Rows are points. To make a cloud, some directions were put in groups of two or more. Within a group, all points are equally far from the middle, so they leave a hole (a ring in 2 directions, a hollow ball in 3). The other directions are filled evenly. Then the cloud was stretched, turned, moved and blurred a little. How many holes are there, and how many directions does each take, smallest first?

Cloud (14 x 2):
0: -0.017  0.002
1: -0.047 -0.036
2:  0.018 -0.076
3:  0.019 -0.089
4: -0.007 -0.014
5:  0.013  0.025
6: -0.054 -0.015
7: -0.030 -0.001
8: -0.033 -0.060
9:  0.078  0.026
10:  0.040  0.042
11: -0.059  0.006
12:  0.039 -0.037
13:  0.036 -0.061
Holes: 0

Cloud (19 x 3):
0:  0.044 -0.022  0.072
1: -0.009 -0.012 -0.056
2:  0.061 -0.028  0.049
3: -0.021  0.042 -0.030
4:  0.023  0.029  0.069
5:  0.032  0.035 -0.028
6:  0.053  0.037  0.032
7:  0.023  0.001  0.081
8:  0.003 -0.059 -0.037
9:  0.003 -0.080 -0.011
10: -0.023 -0.044  0.070
11: -0.031 -0.064 -0.030
12:  0.054  0.020 -0.015
13: -0.001  0.032 -0.043
14: -0.016 -0.036  0.076
15: -0.064 -0.002  0.022
16: -0.040  0.009  0.059
17:  0.019  0.010 -0.048
18:  0.036 -0.049  0.066
Holes: 1 (3)

Cloud (21 x 3):
0:  0.033 -0.049 -0.031
1: -0.053 -0.043  0.039
2:  0.037 -0.001 -0.054
3: -0.008  0.055 -0.022
4:  0.047 -0.043 -0.026
5: -0.028  0.003  0.048
6: -0.036  0.049  0.010
7:  0.059 -0.021 -0.042
8: -0.046 -0.061  0.029
9: -0.029 -0.081 -0.003
10:  0.031  0.077 -0.010
11:  0.089 -0.021 -0.025
12: -0.051 -0.027  0.045
13:  0.005  0.063  0.031
14:  0.045  0.041 -0.046
15: -0.018 -0.012 -0.062
16:  0.001 -0.054 -0.045
17:  0.052 -0.004  0.053
18: -0.072  0.033  0.006
19: -0.029 -0.027 -0.064
20: -0.015  0.039 -0.040
Holes: 1 (2)

Cloud (30 x 4):
0: -0.067 -0.026 -0.013  0.066
1:  0.007  0.022 -0.022  0.037
2:  0.056 -0.030 -0.008  0.044
3:  0.030  0.089 -0.016 -0.007
4:  0.062 -0.019  0.034 -0.020
5: -0.058 -0.040 -0.003  0.071
6:  0.018 -0.012 -0.025  0.037
7:  0.010 -0.061  0.004 -0.013
8: -0.069 -0.055 -0.054  0.049
9:  0.010  0.043  0.007  0.008
10: -0.032 -0.033  0.053  0.063
11: -0.047  0.063 -0.019  0.042
12:  0.010 -0.032 -0.010  0.105
13:  0.015 -0.045  0.013 -0.003
14: -0.047  0.019 -0.012  0.013
15:  0.079 -0.031  0.029  0.078
16: -0.040 -0.009 -0.046 -0.026
17:  0.036 -0.004 -0.042  0.048
18:  0.016 -0.041 -0.054  0.085
19: -0.041  0.059  0.030  0.093
20:  0.013 -0.004 -0.028 -0.009
21:  0.041  0.017  0.003  0.028
22: -0.053 -0.030 -0.004  0.000
23:  0.060  0.043  0.031  0.024
24:  0.070 -0.041 -0.012 -0.022
25: -0.010 -0.060 -0.012  0.079
26:  0.005  0.042 -0.052  0.015
27: -0.077  0.033 -0.025 -0.035
28:  0.047 -0.008 -0.098  0.030
29:  0.042 -0.022 -0.048 -0.009
Holes: 0

Cloud (28 x 4):
0: -0.023  0.004 -0.080  0.026
1: -0.006  0.028  0.053  0.004
2:  0.043 -0.038 -0.034  0.062
3: -0.065 -0.003 -0.031 -0.036
4: -0.031  0.032  0.036  0.058
5:  0.072 -0.016  0.017  0.038
6:  0.022 -0.050  0.036 -0.078
7:  0.028 -0.068 -0.054  0.023
8: -0.013 -0.058  0.001 -0.067
9:  0.016 -0.099 -0.030 -0.012
10:  0.020  0.055  0.010  0.038
11:  0.065 -0.006  0.006 -0.045
12:  0.023 -0.018 -0.092  0.032
13:  0.042 -0.009 -0.064 -0.047
14: -0.017  0.006 -0.056 -0.037
15: -0.043  0.024 -0.056 -0.030
16: -0.041 -0.039 -0.025  0.030
17: -0.067 -0.031 -0.021 -0.027
18: -0.013 -0.060 -0.033  0.022
19: -0.042 -0.020 -0.047  0.028
20: -0.055 -0.036 -0.029 -0.008
21: -0.075  0.028 -0.064  0.006
22: -0.057  0.008 -0.008 -0.054
23:  0.035 -0.006  0.032  0.036
24:  0.033 -0.074 -0.022 -0.066
25:  0.029 -0.105 -0.035 -0.015
26: -0.024  0.017 -0.008 -0.056
27:  0.039  0.024  0.023  0.025
Holes: 1 (2)

Cloud (29 x 4):
0: -0.039  0.011  0.088  0.014
1: -0.045 -0.015 -0.015 -0.023
2: -0.039  0.041  0.066  0.008
3: -0.002 -0.004 -0.015 -0.040
4: -0.044  0.060  0.051  0.001
5:  0.018 -0.071  0.020  0.024
6: -0.050  0.029  0.052 -0.067
7:  0.048  0.080  0.022  0.040
8:  0.005  0.071 -0.014 -0.085
9: -0.054  0.024 -0.036 -0.011
10:  0.036 -0.009 -0.012 -0.021
11:  0.013  0.024  0.068  0.054
12:  0.006  0.042 -0.025 -0.075
13: -0.088 -0.003 -0.005  0.004
14:  0.016  0.100  0.014 -0.025
15:  0.036  0.087  0.020 -0.014
16: -0.018 -0.007  0.016  0.074
17: -0.003 -0.014 -0.017  0.039
18:  0.005  0.029 -0.017 -0.067
19: -0.013  0.025  0.073  0.030
20:  0.054  0.050 -0.002  0.091
21:  0.004  0.008 -0.022 -0.046
22:  0.042 -0.030  0.007 -0.008
23:  0.010  0.030  0.055  0.066
24: -0.019 -0.058  0.018 -0.004
25:  0.086 -0.003  0.010 -0.006
26: -0.070  0.026  0.056  0.038
27:  0.015 -0.004 -0.011  0.071
28: -0.066  0.015  0.039  0.048
Holes: 1 (2)

Cloud (54 x 6):
0:  0.074 -0.032  0.026  0.002  0.031  0.001
1: -0.058  0.016  0.029 -0.009 -0.076 -0.038
2:  0.052  0.014  0.053  0.002  0.037  0.018
3:  0.015  0.057  0.053  0.010  0.015 -0.085
4: -0.008 -0.040 -0.023  0.017  0.047  0.041
5:  0.064  0.075  0.005 -0.002  0.004  0.058
6:  0.035 -0.026 -0.026 -0.047 -0.021  0.039
7: -0.003  0.068  0.021  0.007 -0.052 -0.029
8: -0.052  0.054  0.017  0.042 -0.052  0.041
9:  0.060  0.015  0.023  0.073 -0.028  0.023
10:  0.005  0.063  0.017 -0.002 -0.063 -0.031
11:  0.005 -0.006 -0.017 -0.021 -0.074  0.065
12:  0.020 -0.031 -0.038  0.061 -0.036  0.096
13:  0.001 -0.012 -0.025 -0.037 -0.004 -0.073
14: -0.034 -0.024 -0.056  0.033  0.044  0.011
15: -0.001  0.011 -0.049 -0.039 -0.032  0.091
16:  0.009  0.071  0.010  0.023 -0.048  0.033
17:  0.017 -0.029  0.037  0.078 -0.050  0.003
18:  0.000  0.023 -0.004  0.042  0.060 -0.022
19:  0.097 -0.013  0.034  0.037 -0.015  0.029
20:  0.002  0.045  0.022 -0.034  0.013  0.051
21:  0.011  0.004 -0.038 -0.039 -0.041  0.075
22:  0.040  0.072 -0.008 -0.013 -0.019  0.067
23: -0.006 -0.008  0.021 -0.049 -0.058  0.054
24: -0.022 -0.072  0.031  0.025 -0.110  0.030
25:  0.015  0.066  0.008 -0.053  0.042 -0.027
26: -0.058 -0.055 -0.023 -0.009  0.007  0.002
27: -0.053  0.054  0.010 -0.014  0.037 -0.001
28:  0.023 -0.020 -0.067  0.041 -0.040  0.096
29: -0.008 -0.008  0.027 -0.011 -0.108 -0.010
30:  0.062 -0.060  0.055  0.014 -0.015  0.025
31: -0.027  0.052  0.017  0.010  0.053 -0.017
32: -0.004 -0.022 -0.002  0.029  0.054  0.065
33:  0.032  0.032  0.006  0.066 -0.009  0.092
34: -0.018  0.083 -0.017  0.025 -0.034  0.019
35: -0.040  0.073 -0.007  0.052 -0.009  0.018
36:  0.023 -0.048 -0.020 -0.022 -0.011  0.052
37: -0.013  0.000 -0.060  0.057  0.032 -0.002
38: -0.052  0.069 -0.004  0.017 -0.014 -0.009
39:  0.002  0.010  0.099  0.030 -0.071  0.040
40: -0.020 -0.020  0.056 -0.045 -0.078  0.049
41: -0.042 -0.042 -0.040 -0.016  0.017  0.004
42: -0.005  0.017 -0.042 -0.027 -0.050  0.094
43:  0.040 -0.080  0.046 -0.015 -0.036  0.017
44:  0.040  0.040  0.025 -0.022 -0.085 -0.009
45:  0.031  0.084  0.001 -0.005  0.062 -0.058
46:  0.014  0.028  0.045  0.068 -0.018 -0.030
47: -0.004 -0.008 -0.051  0.029  0.067  0.012
48:  0.042  0.063  0.010  0.005  0.072 -0.054
49: -0.019  0.023  0.038  0.037  0.039 -0.034
50: -0.011 -0.052  0.042 -0.008 -0.119  0.023
51:  0.004  0.032  0.048 -0.013 -0.005  0.065
52:  0.054 -0.031 -0.043 -0.017  0.016  0.047
53: -0.039 -0.008 -0.051  0.023 -0.068  0.028
Holes: 2 (2, 2)

Cloud (54 x 6):
0: -0.116 -0.042  0.029  0.056  0.019 -0.018
1:  0.013  0.031  0.001 -0.063 -0.026 -0.037
2:  0.046 -0.050 -0.030 -0.045  0.066  0.043
3:  0.009 -0.059 -0.025 -0.043  0.035  0.008
4:  0.047  0.054 -0.082 -0.053  0.000  0.008
5: -0.009 -0.066 -0.048 -0.050  0.027 -0.087
6: -0.041 -0.005 -0.013 -0.097  0.032  0.001
7: -0.076  0.035  0.020  0.069 -0.021  0.019
8: -0.031 -0.034  0.066  0.026  0.050  0.002
9: -0.069  0.072  0.027 -0.027  0.043 -0.014
10:  0.028  0.013 -0.046 -0.079  0.061 -0.016
11: -0.036  0.000 -0.017 -0.020  0.105  0.014
12: -0.030  0.092 -0.037 -0.005  0.056 -0.033
13:  0.009 -0.077 -0.047  0.007  0.045 -0.053
14: -0.068  0.009 -0.021  0.099  0.010 -0.036
15:  0.047  0.010 -0.006 -0.064 -0.006 -0.055
16: -0.057  0.021 -0.071  0.010 -0.024 -0.021
17: -0.037 -0.020  0.060 -0.014  0.051  0.018
18: -0.048  0.024  0.004 -0.063 -0.063 -0.041
19: -0.059  0.063  0.020  0.029 -0.005  0.027
20: -0.046  0.057 -0.010  0.025  0.002 -0.052
21: -0.063 -0.026 -0.028  0.036  0.009 -0.003
22:  0.041  0.048 -0.014 -0.052 -0.039  0.054
23: -0.009 -0.055 -0.033  0.007 -0.008  0.012
24:  0.006 -0.002 -0.046 -0.028  0.077 -0.005
25:  0.012 -0.061 -0.016 -0.031 -0.006 -0.017
26: -0.042  0.038  0.018  0.045  0.022 -0.003
27: -0.049  0.060  0.069  0.010  0.019  0.025
28: -0.057  0.019 -0.033  0.029  0.072 -0.023
29:  0.044  0.018  0.087 -0.009  0.067  0.022
30: -0.015 -0.052  0.065  0.041  0.037 -0.040
31:  0.042  0.014  0.033 -0.014  0.017  0.022
32:  0.008  0.013  0.002 -0.038 -0.052  0.010
33: -0.038 -0.025 -0.023 -0.010 -0.007 -0.059
34:  0.015 -0.031  0.013  0.030 -0.021 -0.039
35:  0.020  0.063 -0.001  0.006 -0.010  0.042
36: -0.035  0.002  0.029 -0.046  0.028 -0.021
37: -0.066  0.062  0.023 -0.029  0.009  0.001
38: -0.053  0.036 -0.051 -0.036 -0.007 -0.019
39: -0.025  0.024  0.042 -0.033 -0.014 -0.048
40: -0.080  0.011 -0.029 -0.021  0.044  0.008
41:  0.049  0.029 -0.002 -0.007  0.073  0.013
42: -0.105 -0.010 -0.032  0.044  0.064  0.005
43:  0.011  0.020 -0.062 -0.096  0.039 -0.029
44:  0.003 -0.044  0.020  0.014  0.037 -0.040
45: -0.074 -0.033 -0.074  0.041 -0.003 -0.027
46: -0.046 -0.037 -0.011  0.020  0.080  0.042
47: -0.059  0.069 -0.061 -0.070 -0.015  0.004
48:  0.011 -0.024  0.003 -0.066  0.081 -0.011
49: -0.024 -0.013 -0.085 -0.024 -0.015 -0.073
50: -0.051  0.001  0.010 -0.047  0.009  0.024
51: -0.069  0.051  0.034 -0.027  0.047  0.007
52: -0.051 -0.003 -0.035  0.008  0.052  0.054
53: -0.052 -0.013  0.046  0.016  0.033 -0.092
Holes: 0

Cloud (88 x 8):
0:  0.045 -0.048 -0.001 -0.045  0.037  0.010  0.023 -0.076
1: -0.071 -0.009  0.085 -0.040 -0.027  0.043  0.001 -0.078
2: -0.041  0.075  0.041 -0.002  0.007  0.075 -0.026 -0.004
3: -0.014 -0.080 -0.023 -0.028 -0.006  0.027  0.060 -0.006
4: -0.022 -0.014 -0.063 -0.015  0.075  0.077  0.026  0.095
5: -0.001 -0.039  0.007 -0.043 -0.043  0.018  0.037 -0.048
6: -0.074  0.041  0.002 -0.048 -0.031  0.016 -0.010 -0.041
7:  0.037 -0.050  0.014 -0.047  0.008 -0.002 -0.009 -0.021
8:  0.073 -0.023  0.015  0.021  0.015  0.052  0.007  0.013
9: -0.013 -0.015 -0.039  0.043  0.072  0.052  0.023  0.021
10:  0.017  0.019  0.057  0.024 -0.051  0.015 -0.022  0.016
11: -0.079  0.001  0.057  0.010  0.014  0.014  0.033 -0.053
12:  0.044  0.024  0.021 -0.073 -0.006  0.087 -0.005 -0.021
13:  0.016 -0.003  0.046  0.052  0.039  0.048 -0.035  0.034
14: -0.022 -0.036  0.015  0.018  0.071  0.026 -0.007  0.020
15: -0.062 -0.018  0.025  0.049 -0.011  0.079  0.081  0.039
16:  0.042  0.069  0.005 -0.038 -0.015 -0.003 -0.065  0.052
17:  0.002  0.079  0.051  0.002  0.001  0.007 -0.031  0.036
18: -0.064  0.002 -0.035 -0.027  0.019  0.032  0.015  0.035
19: -0.033 -0.012  0.066  0.053  0.010 -0.069 -0.012 -0.055
20: -0.021  0.068  0.018 -0.038 -0.057 -0.019 -0.019  0.066
21: -0.036 -0.036 -0.001  0.008 -0.016 -0.009 -0.011 -0.073
22: -0.049  0.019 -0.032 -0.008  0.058  0.072 -0.021 -0.038
23: -0.001 -0.011  0.011 -0.047  0.002 -0.052 -0.001 -0.060
24: -0.013 -0.050 -0.012  0.024 -0.056 -0.047 -0.022  0.043
25:  0.015 -0.048 -0.031 -0.042  0.047 -0.042  0.040  0.013
26:  0.049 -0.036  0.025  0.007 -0.031  0.064  0.063 -0.061
27:  0.016  0.006  0.068 -0.034 -0.041  0.070  0.024  0.083
28:  0.043  0.010 -0.035  0.031  0.022  0.101  0.039  0.019
29: -0.005  0.064 -0.019 -0.039 -0.010  0.070  0.006  0.056
30: -0.042 -0.049  0.011 -0.031 -0.044  0.032 -0.010 -0.022
31:  0.012  0.056  0.044  0.014 -0.033  0.067  0.006 -0.048
32:  0.003  0.002  0.090  0.023  0.003  0.057  0.010  0.078
33:  0.004 -0.023  0.026 -0.039 -0.028 -0.069  0.012 -0.050
34:  0.051  0.001 -0.014  0.038  0.053  0.076  0.037 -0.033
35:  0.049  0.025  0.026 -0.048 -0.012  0.086 -0.007  0.046
36:  0.005  0.061  0.000 -0.040 -0.016  0.074  0.057  0.012
37:  0.002  0.013 -0.053 -0.061  0.048 -0.009  0.015  0.022
38: -0.013 -0.029  0.034  0.058  0.011 -0.060  0.023  0.007
39:  0.052 -0.046  0.052 -0.023 -0.052 -0.011  0.062  0.004
40: -0.047 -0.041  0.038  0.033  0.031  0.053  0.094 -0.010
41:  0.029  0.044  0.026 -0.067  0.015 -0.030  0.025  0.048
42:  0.024  0.024 -0.005 -0.024 -0.063  0.054  0.020 -0.042
43:  0.017 -0.101  0.057  0.037 -0.017  0.010  0.030  0.014
44:  0.015  0.071  0.009  0.023 -0.021  0.018  0.021 -0.071
45: -0.045  0.003  0.036  0.061 -0.012  0.053 -0.018  0.056
46: -0.062 -0.018  0.004  0.045  0.002  0.026 -0.008 -0.081
47: -0.014  0.026 -0.049  0.052  0.046  0.016  0.027  0.033
48:  0.040  0.079  0.033 -0.042  0.008  0.077 -0.012 -0.030
49: -0.004  0.024  0.038  0.000 -0.030  0.042  0.096  0.056
50:  0.058  0.015 -0.029  0.010  0.003  0.112  0.042 -0.055
51: -0.003 -0.015 -0.021 -0.016 -0.037  0.012 -0.039 -0.060
52: -0.073 -0.012 -0.005  0.037  0.018  0.026  0.061 -0.039
53: -0.017  0.066 -0.008  0.037 -0.038  0.032  0.038 -0.061
54: -0.021  0.024  0.079 -0.002  0.070  0.015 -0.030 -0.034
55:  0.092  0.002  0.021 -0.067  0.010  0.051  0.039 -0.012
56: -0.040 -0.049  0.058  0.007  0.041  0.004  0.045  0.008
57:  0.015  0.097  0.013  0.008  0.072  0.033 -0.007 -0.052
58:  0.046  0.038 -0.004 -0.029 -0.026 -0.018 -0.013 -0.090
59: -0.047  0.019  0.044 -0.013  0.048 -0.035  0.000 -0.051
60: -0.034 -0.065  0.033  0.008 -0.032  0.037 -0.015 -0.071
61:  0.062 -0.021  0.030  0.008 -0.019  0.008 -0.023  0.032
62:  0.048  0.022 -0.099 -0.048  0.011 -0.001 -0.020 -0.007
63: -0.013 -0.055  0.025 -0.004 -0.052 -0.082 -0.014  0.025
64:  0.056 -0.014 -0.038  0.007  0.042 -0.034 -0.001 -0.069
65:  0.051 -0.035  0.066 -0.006 -0.053 -0.008  0.037  0.042
66: -0.030  0.062 -0.001  0.001 -0.044  0.039  0.025  0.074
67: -0.010  0.029  0.102  0.021 -0.052  0.073  0.031 -0.043
68:  0.056 -0.032 -0.044 -0.012 -0.018  0.034 -0.003  0.033
69: -0.015 -0.020 -0.054  0.036 -0.015 -0.025  0.037 -0.042
70:  0.021  0.105  0.099 -0.031  0.021  0.001 -0.057 -0.043
71:  0.032  0.000  0.055 -0.071 -0.017  0.050 -0.040 -0.014
72: -0.002 -0.031  0.054 -0.020  0.010 -0.046 -0.054 -0.074
73:  0.037  0.056  0.037 -0.062 -0.026 -0.029 -0.002 -0.023
74: -0.054 -0.043 -0.021  0.063 -0.038  0.072  0.065 -0.027
75: -0.044  0.022 -0.016  0.058 -0.018  0.051  0.076 -0.074
76:  0.094  0.022  0.038 -0.016  0.012 -0.003 -0.035 -0.052
77:  0.015  0.044  0.074 -0.066 -0.016 -0.008  0.003  0.001
78:  0.003 -0.062  0.081  0.009  0.050  0.039 -0.022 -0.102
79:  0.044  0.015  0.078  0.013 -0.029 -0.053  0.002  0.053
80: -0.024  0.069 -0.031  0.033  0.073  0.051 -0.045 -0.008
81:  0.047  0.015 -0.008 -0.055 -0.033 -0.029  0.106  0.024
82: -0.013  0.088 -0.034  0.004  0.051  0.076 -0.031  0.030
83: -0.043 -0.024  0.054 -0.007  0.039  0.032  0.041  0.023
84:  0.012  0.001 -0.062 -0.012  0.003 -0.026 -0.050 -0.047
85:  0.071 -0.039 -0.008 -0.051  0.029 -0.014  0.018 -0.035
86: -0.039  0.041  0.040 -0.060 -0.008  0.003 -0.006 -0.060
87:  0.034  0.022  0.001 -0.063 -0.001  0.030 -0.092 -0.010
Holes: 1 (3)
